Each row is a point. The window is the flat piece filled in between its corners: a triangle in 3 columns, a solid with four corners in 4, and so on. A path goes straight from each point to the next, and from the last back to the first. After which points does the path pass through the window?

Window (4 x 4):
[[-5.3  4.6  2.3  1.1]
 [ 1.3 -0.4 -0.8  1.4]
 [ 1.4 -5.8 -4.4  0.4]
 [-0.4  2.3 -4.1  1.2]]
Path:
(1): [ 1.5 -0.2 -2.6 -3.7]
(2): [-0.5 -0.6 -4.2  3.3]
(3): [-4.0  1.4  0.0  5.2]
(4): [-1.9  2.6  0.9 -2.7]
(5): [ 0.5  2.9 -3.4 -2.4]
(6): [-1.7  0.0 -3.0  5.3]
(7): [-4.1  3.0  0.0  3.8]
(8): [-2.7  4.3  0.7 -2.9]
Through the window after points: 1, 3, 5, 7

Window (6 x 6):
[[ 5.1  3.1  4.9 -1.1 -2.3  2.6]
 [ 3.0  0.6 -4.8 -0.4  5.7 -0.1]
 [ 4.0  2.7  4.4 -1.6  3.8  1.9]
 [ 3.6 -0.4  4.0  3.3 -0.1  2.9]
 [-5.6 -5.7  0.5 -3.0 -3.6  0.5]
 [-4.6  2.0  1.6 -2.2 -1.5  0.5]]
Path:
(1): [ 0.4 -1.2  3.0 -1.1 -0.7 -2.8]
(2): [-0.4 -0.6  0.8 -2.2  0.6  4.0]
(3): [-2.4  2.0  1.3 -2.6 -1.1  5.3]
(4): [-2.2  1.6  3.0 -0.7 -1.4 -5.3]
(5): [ 1.1  2.5  3.9  0.7  0.4 -3.2]
(6): [ 1.7  3.8  0.9 -0.5  0.7  7.9]
(7): [-3.2 -3.1  0.5 -2.5 -2.7  2.8]
(8): [-3.6 -3.3  1.8 -0.5 -2.8 -4.4]
(9): [ 5.0 -0.1  1.3  1.0  3.7 -0.3]
(10): [ 4.9  0.4 -1.1 -0.7  3.6  6.2]
(11): [ 0.5 -0.2 -0.3 -0.8  0.0  6.0]
(12): [ 1.5 -0.1  2.0  0.0 -0.6 -3.1]
Through the window after points: 1, 3

Window (9 x 9):
[[ 4.3 -2.7 -5.2 -5.0  1.6  0.3 -2.3 -0.1  2.0]
 [ 0.6 -1.4 -1.4 -7.9  3.0  2.6 -4.8 -0.5 -0.1]
 [-2.9  1.9 -2.9 -3.6  7.1 -3.4  1.0 -3.0  1.2]
 [ 2.4 -1.1  4.8  3.1 -0.9  0.8  0.9  3.4  1.1]
 [-7.7  6.1 -3.8  2.7  0.3 -4.7  1.8 -4.5 -1.3]
 [ 5.8 -5.2 -0.2 -7.6  0.0  4.2 -0.8 -5.2  0.8]
 [-3.9 -4.8  1.4  2.6 -1.8  0.9  2.8  1.0  1.2]
 [ 1.0 -4.9  4.2  4.0  2.5 -3.2 -5.2  1.9  0.5]
 [-4.5  2.2  0.3 -0.3  0.0 -8.9  1.4  0.7 -0.9]]
Path:
(1): [-0.2 -0.1 -1.7 -3.4  1.1 -2.1 -2.0 -2.8  6.4]
(2): [-1.2  0.4 -1.4 -2.7  0.1 -1.4 -1.4 -3.2  4.0]
(3): [ 0.3 -1.0 -2.5 -1.7  1.4 -0.7  1.0 -1.6 -3.4]
(4): [-0.8  0.1 -3.0 -1.5  4.6 -2.3  0.6 -1.6 -3.1]
(5): [-2.7  1.2 -1.4 -2.0  3.6 -2.7 -0.1 -2.2  2.7]
(6): [-1.5  0.6 -1.0 -4.4  3.0 -1.3 -1.6 -2.1  4.5]
(7): [-0.5 -0.5 -3.3 -3.0  5.0 -1.4  0.3 -1.4 -3.8]
(8): [-1.6 -1.0  0.7  2.1  3.8 -3.2  1.3  1.5 -4.7]
(9): [-4.0  1.4  0.5  1.5 -0.6 -3.6 -2.8  0.1  6.4]
(10): [ 0.0 -1.7  0.0 -3.4  0.2  2.3 -2.9 -2.3  4.0]
(11): [ 2.0 -2.5 -1.2 -2.6  2.7  2.6 -1.0 -1.4 -2.0]
(12): [ 3.4 -2.7 -1.7 -5.0  2.7  1.1 -1.1 -2.5 -2.1]
(13): [ 3.5 -1.7  1.1 -5.3 -0.2 -0.1 -2.4 -4.3  5.4]
(14): [-3.6 -0.3  0.5  0.4 -0.9 -3.8 -2.3  0.1  5.1]
(15): [-1.5 -0.7  0.8  0.4  1.5 -4.1  1.5  0.5 -3.3]
(16): [ 1.7 -1.4 -2.9 -2.3  3.0 -0.2  0.0  0.6 -2.0]
Through the window after points: 2, 4, 6, 14, 16

Window (12 x 12):
[[-1.4  1.5 -3.7  2.5  2.8  0.3 -1.5  1.3  2.7  0.0  7.4 -2.5]
 [-1.1  1.2  0.5 -1.7 -1.8  1.9  3.2 -4.5  6.9  1.9 -1.2  0.5]
 [ 5.0  7.3  1.8 -2.7 -3.2  4.2 -2.8 -2.1 -3.2 -5.5 -2.5  4.3]
 [ 1.1 -1.9 -3.2  2.2 -0.2  0.3 -3.2  1.4 -4.8  1.7  2.1 -0.5]
 [ 2.0  3.6  4.7 -5.0 -4.5  4.5 -2.9  2.8 -4.5 -4.1  0.8  0.5]
 [-0.9  6.9  4.1 -7.7  1.9 -2.4  0.1 -5.8  2.2  1.7 -5.6  0.6]
 [ 1.7  6.5 -1.5 -2.3 -5.7  1.8 -0.4  1.3 -5.7 -0.1  4.9  0.7]
 [ 0.1  1.3  2.0  1.2 -1.2 -6.2 -0.4 -1.4  4.0 -0.5 -1.2  0.6]
 [-4.0  1.7 -3.9  3.9  0.7 -1.0 -0.4  3.7  6.5  3.0 -1.1 -0.1]
 [ 4.3  3.9  0.5 -8.0  1.0 -3.4  3.0 -1.5  2.0 -0.9 -4.9 -0.6]
 [-1.4  3.9  3.5  3.6  3.0 -0.4  5.9 -1.7  6.1  2.2 -3.5 -0.7]
 [ 2.2  0.1 -2.1  3.8  2.3 -3.5 -2.4  1.7  7.4  7.9  2.0 -3.5]]
Path:
(1): [ 0.0  0.5  2.0  0.7  3.6 -2.8  2.2  0.2  4.4  5.2  2.1  5.2]
(2): [ 0.3  2.0  1.8 -1.6  1.6 -0.2  0.4  1.6  1.3  0.1  3.4  6.1]
(3): [ 1.1  3.2  0.3 -0.4 -3.8 -0.4 -1.7 -1.1  2.1 -0.2 -3.8 -6.2]
(4): [ 1.1  3.1  0.2 -1.2 -0.7  0.1 -0.4 -2.6  0.7  0.0 -1.0 -2.5]
(5): [ 3.2  1.3  3.2 -2.8  0.6 -1.1  2.8  1.1  0.8  2.9  1.5  6.1]
(6): [ 0.3  1.9 -0.6 -0.3  0.6  0.1  0.1  0.5  2.9  2.2  1.7  1.7]
(7): [-0.1  3.0 -0.7  0.4 -1.8  0.4  0.0 -2.4  2.3  0.2 -0.2 -4.3]
(8): [ 0.4  2.7 -1.2  1.6 -4.0  0.0 -0.4 -1.3  0.6 -0.7 -2.5 -7.5]
(9): [ 1.6  3.5  0.8 -2.5  1.2 -0.4 -1.1  1.4  2.1  3.8  3.6  5.0]
(10): [ 1.3  1.1 -1.3 -1.2 -0.7  0.1 -1.5  1.0  1.0  1.9  2.3  3.1]
(11): [ 0.8  4.4 -2.0 -1.0 -2.7 -0.7 -3.7 -1.5 -0.7 -2.4 -0.7 -7.7]
(12): [-1.1  3.0 -2.7  4.2 -1.7 -0.7 -0.3 -1.7  4.8  1.0 -3.3 -6.6]
(13): [-0.4  2.1  0.9  0.3  1.7 -0.7  1.8  0.5  5.0  3.1 -0.1  1.7]
(14): [ 1.4  2.6  1.8 -2.9  2.5 -1.4  1.5 -0.4  3.2  1.7  0.2  3.3]
(15): [-0.1  3.9  0.1  0.1 -0.3 -1.9  0.6 -1.9  3.1  0.6 -2.7 -3.9]
(16): [-0.3  4.2 -1.3  2.1 -0.6 -0.4  0.6 -1.8  4.6  0.6 -3.3 -4.9]
Through the window after points: 2, 6, 8, 12, 14

Window (14 x 14):
[[ 3.7 -2.3 -2.4  3.2 -6.9  1.6 -2.5  1.8 -7.8 -1.5  1.0  4.1 -3.5  0.7]
 [ 4.9 -0.6 -6.8  2.8  4.7 -0.8  1.2  1.5  2.1 -0.6  5.4 -5.3  0.3  0.5]
 [ 3.3 -0.8 -3.0 -4.2 -2.1 -5.6  3.3  5.7 -2.2 -0.7 -2.3 -2.2 -6.7 -0.8]
 [ 0.8  2.6 -3.3 -2.4  7.9  0.4 -3.8  0.7 -6.5 -3.2  0.2  4.2  0.5 -1.2]
 [ 2.8 -2.3 -1.7  3.0  0.8 -3.8  2.7  0.6 -3.6  4.8  6.2 -4.9  2.6  1.1]
 [-1.9 -5.4 -3.2  2.2  2.0  4.8 -2.0 -1.7 -0.7  2.8  3.0  1.9  0.1 -0.3]
 [-6.6 -4.6 -4.6 -0.3  7.2 -8.6  7.8 -6.0 -0.3 -6.1 -5.0  1.6  3.4 -0.1]
 [ 5.0  1.0  5.4  1.0 -1.8 -2.3  0.1 -6.0  2.0 -2.3 -2.0 -1.3 -7.9 -2.5]
 [ 2.1 -2.2 -4.9 -2.1  0.5 -3.9 -5.9 -4.4  0.2  4.3 -3.9 -2.4  5.2  1.2]
 [-1.9  3.2 -2.1 -1.5  0.4 -0.1 -2.8 -1.3  2.4 -1.1  4.4 -3.3  1.5  0.9]
 [-5.9  4.6 -1.1  0.9 -1.1  4.0  2.8 -2.2  2.9  0.3 -5.5 -1.6 -2.0  0.6]
 [ 0.2  2.4 -0.5 -2.9 -1.7 -0.2  0.1  2.8  1.2  0.1 -3.1 -0.6  5.0 -1.2]
 [-1.4 -3.0  0.8  5.2 -2.5  3.4 -5.3 -0.7  0.4  1.0 -1.7 -4.2 -2.6 -0.8]
 [-0.8 -2.0 -0.5 -3.0 -1.3  5.4  1.2  1.8 -3.2 -2.0 -4.6 -1.7 -2.9  3.2]]
Path:
(1): [ 2.3 -1.9 -0.6  0.4  1.8 -3.1  0.2  1.0 -0.2 -1.5  0.4  0.0 -0.8  3.4]
(2): [ 0.5 -0.2 -0.3  2.2  2.4 -2.1  0.0  2.0  0.9  1.0  1.1  1.1 -1.2  3.5]
(3): [ 0.4  0.3 -2.9 -1.0  0.1  1.7  2.1 -0.5 -2.1 -2.6  1.1 -3.4 -0.4 -2.9]
(4): [ 0.9 -1.5 -2.4 -1.6 -2.4  0.7  0.1 -3.0 -4.5 -0.8  0.0 -1.3  0.6 -5.1]
(5): [ 1.1 -0.9 -0.9  3.1  0.9  0.7 -2.2  2.2  0.8  0.3 -0.1  2.3 -2.4  4.8]
(6): [ 0.8 -0.3 -1.2  0.2  0.6 -1.1 -0.6  0.6  0.0  0.6 -0.3 -0.3  0.0  3.4]
(7): [-0.4  0.6 -4.6 -3.3 -0.5  1.2 -1.0 -1.3 -4.3 -1.7  1.5 -4.7  0.7 -7.0]
(8): [-1.2 -2.0 -6.6 -3.4  0.2  0.9  1.6 -4.9 -4.4 -1.3 -0.3 -2.7  0.9 -3.6]
(9): [-0.8 -1.1 -1.2  3.2  2.0 -0.7 -0.8  3.0  0.5  1.6  0.8  0.8  0.7  3.2]
(10): [ 1.4 -3.4 -0.4  1.8  1.2 -2.6 -4.4 -0.2  0.9  1.5 -2.0  4.1  2.0  7.1]
(11): [ 1.6  0.5 -2.9 -2.1 -0.8 -1.5 -0.2 -4.6 -0.8  0.5 -2.1 -6.1 -1.1 -5.1]
(12): [-0.2 -1.8 -2.1  1.6 -0.9  2.9 -1.6 -1.8 -1.4 -0.5 -1.0 -5.2 -1.8 -4.4]
(13): [-0.7 -1.3  1.8  1.5 -0.8 -1.3 -2.2  2.3  1.3  0.6 -2.6  2.5 -1.4  7.9]
(14): [ 1.6 -2.5 -1.6  1.5  1.1 -2.4 -0.8  3.1 -0.6 -0.3 -0.1  0.9 -0.2  3.9]
(15): [ 1.2 -1.6 -3.9 -3.2 -0.5  3.6 -0.6 -3.4 -4.7 -2.0  1.4 -3.9 -1.1 -5.6]
(16): [-0.1 -3.1 -4.3  0.0 -0.9 -1.3 -0.6 -4.6 -3.6 -0.1 -0.5 -1.3  0.3 -5.3]
Through the window after points: 4, 6, 10, 12

Window (14 x 14):
[[  0.0  -0.7   3.5   5.2   4.7   3.7   3.5  -0.5   4.7   0.8  -0.3   3.4
   -1.6  -0.4]
 [ -7.1  -0.3   2.6  -2.3  -1.5   1.0  -1.0   1.2   2.1   1.4   2.1   0.2
   -4.2   1.2]
 [ -3.2  -3.9   0.4   7.0  -1.0  -2.3   2.9   0.5   5.4  -1.6  -0.8   2.4
    0.8  -4.6]
 [  4.1   3.9  -3.7   1.9  -3.4   1.2   4.5  -3.7   4.4   0.2   3.6  -2.5
    2.8  -2.2]
 [  0.0   5.2  -2.5   0.4  -1.8   5.5   0.9  -1.0   1.1  -1.3  -2.6  -0.6
    3.4  -0.3]
 [  4.3  -0.7   0.9  -5.1  -3.0   7.7   0.1   2.7  -4.1  -3.8  -2.5   2.2
   -1.8   3.4]
 [ -2.5   1.4  -3.5   0.9   0.3  -2.0  -4.9   1.7  -3.5   7.4  -7.3  -2.8
   -6.9  -3.2]
 [ -1.5  -4.2   2.5   1.7   2.4   0.1  -2.1  -2.1   3.3  -7.2  -2.1   1.3
    1.1   0.5]
 [  1.4  -6.6  -0.7  -2.8  -3.1   2.1  -0.7  -0.8  -7.4   4.4   2.0   3.8
    4.3   4.2]
 [ -1.4  -0.5   3.7   0.7  -5.2   2.8  -3.8  -0.5   2.5   4.5   2.4   0.4
    0.2   2.0]
 [ -0.7   2.0   4.2  -1.3   1.7   7.6  -8.6   4.2   5.0   0.8   7.5   6.5
   -1.7 -10.1]
 [ -1.2   0.4   1.0   1.3  -2.2   4.7   2.5  -1.1  -2.2   0.1  -0.4  -4.1
   -1.8  -2.1]
 [  1.1  -1.4   6.0   0.5  -0.1   0.4   5.2  -2.9  -0.6   2.3  -2.1   4.2
    1.5   0.3]
 [ -2.8   3.0   1.8   2.9  -0.7   3.6  -1.6  -2.4   1.2   0.5  -0.2   3.7
   -5.8  -2.0]]
Path:
(1): [-1.2 -2.3  1.0 -0.5 -1.1  2.2  0.7 -0.4  2.4  1.5 -0.8  1.8 -1.7 -0.8]
(2): [-0.7  0.6  4.9  3.9  0.6  1.2 -1.6 -0.3 -1.6 -1.0  2.3  0.2 -1.7  0.3]
(3): [-0.5  3.3  1.9  2.6  1.2 -2.4  0.2  4.3 -2.1 -1.4 -0.5 -0.4 -3.6  2.1]
(4): [-2.4 -2.1  0.5  0.4 -2.6  2.4  1.9 -2.9  1.3  1.4 -1.3 -0.1 -0.2  0.9]
(5): [-2.8 -4.2 -2.9 -1.9 -0.8  4.5 -0.6 -1.6  3.5  0.3 -3.4  2.4  0.2 -2.7]
(6): [-0.5  1.8  2.5  0.6 -2.4  0.8 -1.7  0.7 -0.9  0.2  2.3  0.2 -0.5 -0.5]
(7): [-0.6  3.6  2.9  2.9  1.9  2.8 -0.9  1.5 -1.7 -0.8  1.2  1.1  1.0  1.3]
(8): [-0.1 -3.5  0.0 -0.8 -2.8  2.2  3.4 -4.0  4.1  2.9 -4.3  2.1 -1.7 -3.5]
(9): [ 1.2 -3.4 -3.8 -2.1 -0.2  5.2 -0.8 -2.3  7.0  1.0 -5.1  2.6  0.1 -1.9]
(10): [-0.9  2.9  3.1  2.2 -0.8  0.3 -1.0  0.8 -2.6  1.5  1.9  1.5 -0.8 -0.7]
(11): [-2.6  2.0  6.2  2.9  1.4  2.0 -1.5  2.9 -0.7 -1.7  1.0 -0.4 -0.2  0.3]
(12): [ 1.1 -2.9 -4.0 -0.4 -2.4  4.2  1.5 -5.0  2.8  1.1 -1.8  1.3 -2.5 -3.4]
Through the window after points: 7, 11

Window (14 x 14):
[[-4.3 -0.2  2.8 -1.7 -3.2 -1.5  0.2  0.5  4.3  3.6 -3.4 -1.1  2.6 -3.0]
 [-0.3 -4.5  4.7 -2.2 -0.8  5.6 -7.4 -0.7  3.5 -0.1 -3.1 -0.7  0.9 -2.1]
 [ 2.8 -0.1  0.7 -3.0 -0.3  1.0 -1.3 -0.9 -1.0 -0.1  5.5  4.6  1.8 -1.0]
 [ 1.8  5.7  6.4  5.0 -8.1  5.8  4.0  4.0 -0.4  2.2  3.0 -1.8  1.4 -0.7]
 [-3.5  2.0  2.7 -5.5  2.2 -5.1  1.9 -1.7 -3.0 -2.6  2.2 -3.1 -5.0  3.5]
 [-2.4 -1.0  2.1 -4.6 -6.0 -2.6  0.7  0.6  0.8  0.2  0.3  4.5 -6.1 -3.1]
 [ 3.5 -0.8  2.2 -1.1  1.7 -2.2  0.1 -2.3 -4.3  1.4  0.6 -2.4 -2.0 -4.5]
 [-1.7 -0.6  0.2 -8.8 -4.0  1.5 -1.1 -2.1 -1.9  4.1 -3.7  0.3 -5.8 -0.2]
 [ 2.9 -2.0  0.4  3.4 -0.6 -0.2 -2.5  5.1  0.4  3.2 -0.6 -1.5  4.2  2.0]
 [-4.4 -2.6 -5.9 -3.2  0.4  0.8  2.5  2.2  4.2 -2.1 -2.7 -1.3  0.1 -0.6]
 [ 1.5  7.2  1.2 -2.2 -2.5 -5.1  4.6 -5.6  2.2 -8.0 -1.3 -1.3 -2.8 -2.0]
 [ 4.3 -2.0  4.5 -5.6  1.7  1.1 -0.8  7.0 -3.3  2.8  2.9 -2.8  0.8  1.6]
 [-0.7  2.9 -2.3  1.1 -0.4 -2.9 -4.7 -0.6  1.7 -1.8 -2.0 -5.7  2.5 -5.6]
 [-3.8 -4.0 -4.9 -4.5 -0.3 -3.2  1.6  5.4 -5.2 -0.1 -3.6  3.8  2.9 -1.7]]
Path:
(1): [ 2.1 -2.3 -0.8 -5.1 -5.2  0.8  0.3 -0.8 -2.7  2.0 -1.4 -2.4  1.1 -1.6]
(2): [-2.7  2.8  3.9  0.4  3.7 -0.1 -2.8  4.0  5.1 -0.6 -0.2  3.1 -2.5 -0.9]
(3): [-3.1  5.9  0.3 -0.1  1.4 -0.5 -0.7 -0.4  1.7  0.8 -1.4  1.5 -1.4 -2.9]
(4): [ 3.4 -6.8  0.0 -4.4 -6.5 -2.1 -2.7  1.4 -1.8 -1.1  0.8 -4.6  1.3 -1.9]
(5): [ 3.7 -2.9 -0.2 -1.9 -4.9 -4.2  0.2 -1.0  0.2  0.7 -0.8 -6.2 -0.8  0.4]
(6): [-4.1  3.0  1.5 -1.3  2.7  1.5 -1.4  2.4  0.6 -1.0 -1.8  1.3  0.8 -3.4]
(7): [-0.1  2.8  2.2 -1.0  2.9  1.5 -1.3  1.5 -0.4  2.1  0.6 -0.3 -0.7  0.8]
(8): [ 2.0 -1.9  1.7 -3.0 -2.8  0.0  0.2  2.6 -1.0  0.2  0.8 -1.9  2.0 -0.9]
(9): [-0.1 -1.4  0.8 -1.3 -3.7 -1.0  0.7  1.2  0.3 -1.1  1.4 -3.8  1.6 -1.4]
(10): [-0.8  3.9  1.7 -2.6  1.7  1.4 -3.0 -1.4  3.3  3.3 -3.7  3.9 -3.4 -1.6]
(11): [-4.2  3.8  2.2  0.4  4.7  0.3 -1.1  5.2  0.1  1.7 -1.2 -4.4 -0.3 -2.1]
(12): [ 2.1 -4.1 -0.9 -4.6 -6.0 -1.0  0.0 -2.1 -1.2 -0.3  1.4  1.2 -0.1  0.7]
(13): [ 0.0 -1.1  1.8 -1.5 -3.4 -1.8 -0.1  0.3  0.8  2.5  1.1 -2.2  1.4 -0.2]
(14): [-1.0  1.4  1.4 -3.4  2.8  1.0 -1.2  2.4 -1.3 -1.3 -4.1  1.5 -2.9 -4.2]
(15): [-3.5  3.9  0.8 -2.2  1.0  1.9 -0.8  1.1 -2.6  1.0 -1.5  4.4 -6.8  2.1]
(16): [ 1.1 -3.7  0.8 -6.1 -6.4 -1.5  0.6 -0.7  1.0  1.7 -0.6 -2.4  1.0 -3.9]
Through the window after points: 3, 13, 15

Window (14 x 14):
[[-6.8 -0.3  1.9 -1.5  2.3  0.6  4.5 -4.4 -0.1 -2.4 -1.1 -0.2 -3.7  1.0]
 [ 0.9 -3.0  0.1  3.1 -2.7 -0.7 -1.0 -2.7  4.4  2.5 -0.5  2.9 -0.5 -4.6]
 [-0.3  1.2  5.9  4.9 -2.9 -0.2  0.2 -6.0 -2.4  1.7  1.4  1.6 -1.2  3.6]
 [-5.1 -1.4  2.6 -6.8 -0.1 -4.4 -0.4  0.7  3.3  3.1 -2.9 -1.9 -1.5 -3.3]
 [-2.4 -0.7 -3.6  0.8 -0.2 -1.9 -0.2 -1.4 -1.3  1.3  8.6 -3.5 -3.2  2.0]
 [ 0.9 -5.1  1.4  2.9  2.2 -3.5 -1.4  2.4 -0.4  0.4  0.9 -2.8 -1.8 -3.9]
 [-2.7 -2.7  4.4 -5.6 -2.3  1.9 -2.2 -1.7  5.1 -0.5 -4.5 -1.5  3.4 -0.4]
 [-2.7  1.1  5.6 -3.1 -0.7  3.5  0.5  1.8  6.9  2.7  0.7 -0.9  1.5  2.0]
 [-4.3 -5.7  1.2 -3.0 -1.4  3.8  2.4  5.6 -3.1  0.3 -2.4 -0.1  0.7 -3.1]
 [ 1.5  7.8 -1.0 -0.2 -3.5  2.8  6.0 -1.7  0.8 -2.0 -0.3 -2.0  3.8 -3.4]
 [-5.9  1.0 -3.6  2.5  0.4 -3.7  2.4 -1.0  2.8 -1.4 -0.6 -2.4  2.9 -2.5]
 [-3.1  0.9 -2.3 -1.0  2.1 -3.6 -2.2 -0.1  5.7 -2.1 -0.6  4.5  3.3 -5.8]
 [-2.6  1.5 -6.4  1.5  6.2  0.5 -1.3 -5.2 -1.8  5.1  0.0  4.2 -3.2 -2.3]
 [-2.0  4.4  1.8  4.9 -2.1 -2.0 -1.2 -0.9  2.6 -3.3 -5.6  0.8 -4.3 -2.5]]
Path:
(1): [-4.2  0.5  3.4  2.6 -0.6  1.0 -1.3 -1.8  1.1  0.8  1.0 -0.3 -0.4 -7.5]
(2): [-3.3 -0.7  3.0 -1.2 -0.2  0.4 -1.5 -2.6  3.5  0.4 -0.4 -2.1  0.5 -4.7]
(3): [ 0.5 -1.9 -1.1  1.2 -1.8 -0.6  1.8  0.2  1.3  1.5 -0.5  3.2 -1.1  3.5]
(4): [ 1.1 -0.6  0.5 -1.3 -0.3 -0.9  2.4 -0.4  5.0  1.8 -2.0  0.4 -0.9  2.3]
(5): [-6.9  1.6  6.8 -0.5 -1.5  4.7 -2.5  0.2  2.7  1.3  3.2 -0.9  2.4 -3.5]
(6): [-6.8  2.7  3.0  1.8  2.4  0.0 -3.0 -4.6  0.1  2.3  2.3 -1.4  0.8 -3.4]
(7): [ 3.3 -0.6 -2.9 -1.3 -1.4 -2.9  2.6 -0.1  4.5  0.2 -2.7  1.7 -2.9  1.0]
(8): [ 1.4 -3.0 -1.5 -3.0  0.2 -2.4  1.0  0.5  3.6  1.2 -2.4 -0.4  0.2  3.2]
Through the window after points: 2, 4, 8
